Each row of a before or after table is a point. The points were changed in one or more steps. Then noise was added and the rows were shuffled. The steps act on columns, c1 being the first. What was done? A step turns or swaps two columns, mirrors them in a line or flattens them onto one, adds a multiple of one to another, or multiplies or shifts one. Angles are multiples of 10 degrees, from the lower column toward the higher: turns from -170 to 170, lines from 10 to 170 but not 90. Use the fewest steps. Two steps may share a column if one is a turn and the other turns, adds or multiplies; they go together, in the order done. Otherwise the lowest column goes first.

Before (14 x 2):
[[-0.44  0.21]
 [ 0.25  0.22]
 [ 0.39 -0.24]
 [ 0.05  0.84]
 [-0.17  0.37]
 [-0.29  0.12]
 [ 0.21 -0.18]
 [-0.43  0.37]
 [ 0.40  0.04]
 [ 0.21 -0.13]
 [ 0.29 -0.08]
 [ 0.43  0.62]
 [-0.12 -0.03]
 [-0.44 -0.16]]
After (14 x 2):
[[ 0.15 -0.43]
 [ 0.36 -0.42]
 [ 0.63  0.44]
 [-0.17  0.21]
 [-0.08  0.27]
 [-0.24  0.35]
 [ 0.22  0.27]
 [-0.02 -0.13]
 [-0.15  0.20]
 [ 0.07  0.42]
 [ 0.09 -0.26]
 [ 0.88  0.04]
 [ 0.38 -0.15]
 [-0.14 -0.45]]
Steps: swap c1 and c2

Before (9 x 3):
[[ 0.11  0.29 -0.33]
 [ 0.39 -0.32  0.17]
 [-0.35  0.05 -0.36]
 [ 0.10  0.17 -0.17]
 [-0.42  0.28 -0.08]
 [ 0.80 -0.57  0.09]
 [ 0.11  0.21 -0.21]
 [ 0.22 -0.16 -0.21]
 [ 0.63 -0.40  0.34]]
After (9 x 3):
[[-0.42  0.21  0.19]
 [-0.36  0.34 -0.13]
 [ 0.22  0.10 -0.24]
 [ 0.10  0.43  0.08]
 [ 0.09  0.24  0.08]
 [ 0.63 -0.50 -0.18]
 [ 0.11  0.28  0.08]
 [ 0.38 -0.31 -0.19]
 [ 0.79 -0.37 -0.45]]
Steps: turn c2 and c3 by 60 degrees

Before (13 x 6):
[[-0.17 -0.08  0.28 -0.02 -0.32 -0.45]
 [-0.09  0.13  0.64  0.02 -0.11 -0.31]
 [-0.16 -0.06 -0.14 -0.08  0.41  0.14]
 [-0.03  0.58  0.34 -0.15  0.08 -0.04]
 [ 0.49  0.11  0.11  0.02 -0.32 -0.26]
 [-0.23  0.14 -0.12  0.25 -0.25 -0.44]
 [ 0.61 -0.23 -0.09 -0.16 -0.65 -0.31]
 [-0.05 -0.22 -0.09 -0.37 -0.19 -0.26]
 [-0.31 -0.20 -0.07 -0.23 -0.40  0.11]
 [-0.23 -0.08  0.82  0.17 -0.30 -0.39]
 [ 0.19  0.10  0.06 -0.20  0.02 -0.46]
 [ 0.03 -0.47  0.25  0.26  0.19 -0.24]
 [-0.15  0.16 -0.02  0.42  0.08 -0.53]]
After (13 x 6):
[[ 0.07 -0.67  0.22  0.25  0.12 -0.25]
 [-0.13 -0.41 -0.12 -0.36 -0.16 -0.27]
 [ 0.48 -0.10  0.05 -0.20  0.01 -0.46]
 [ 1.23 -0.09 -0.05  0.02 -0.33 -0.26]
 [-0.08  0.36  0.25 -0.15 -0.01 -0.05]
 [-0.23 -0.07  0.39  0.03 -0.25 -0.32]
 [-0.78 -0.40 -0.18 -0.22 -0.36  0.12]
 [ 1.53 -0.42 -0.28 -0.16 -0.59 -0.31]
 [-0.40 -0.26  0.04 -0.08  0.42  0.14]
 [-0.58 -0.28  0.43  0.17 -0.47 -0.39]
 [-0.44 -0.29  0.08 -0.02 -0.37 -0.46]
 [-0.39 -0.03  0.01  0.42  0.08 -0.53]
 [-0.58 -0.06 -0.16  0.24 -0.21 -0.43]]
Steps: multiply c1 by 2.5; shift c2 by -0.20; multiply c3 by 0.7; turn c3 and c5 by -20 degrees
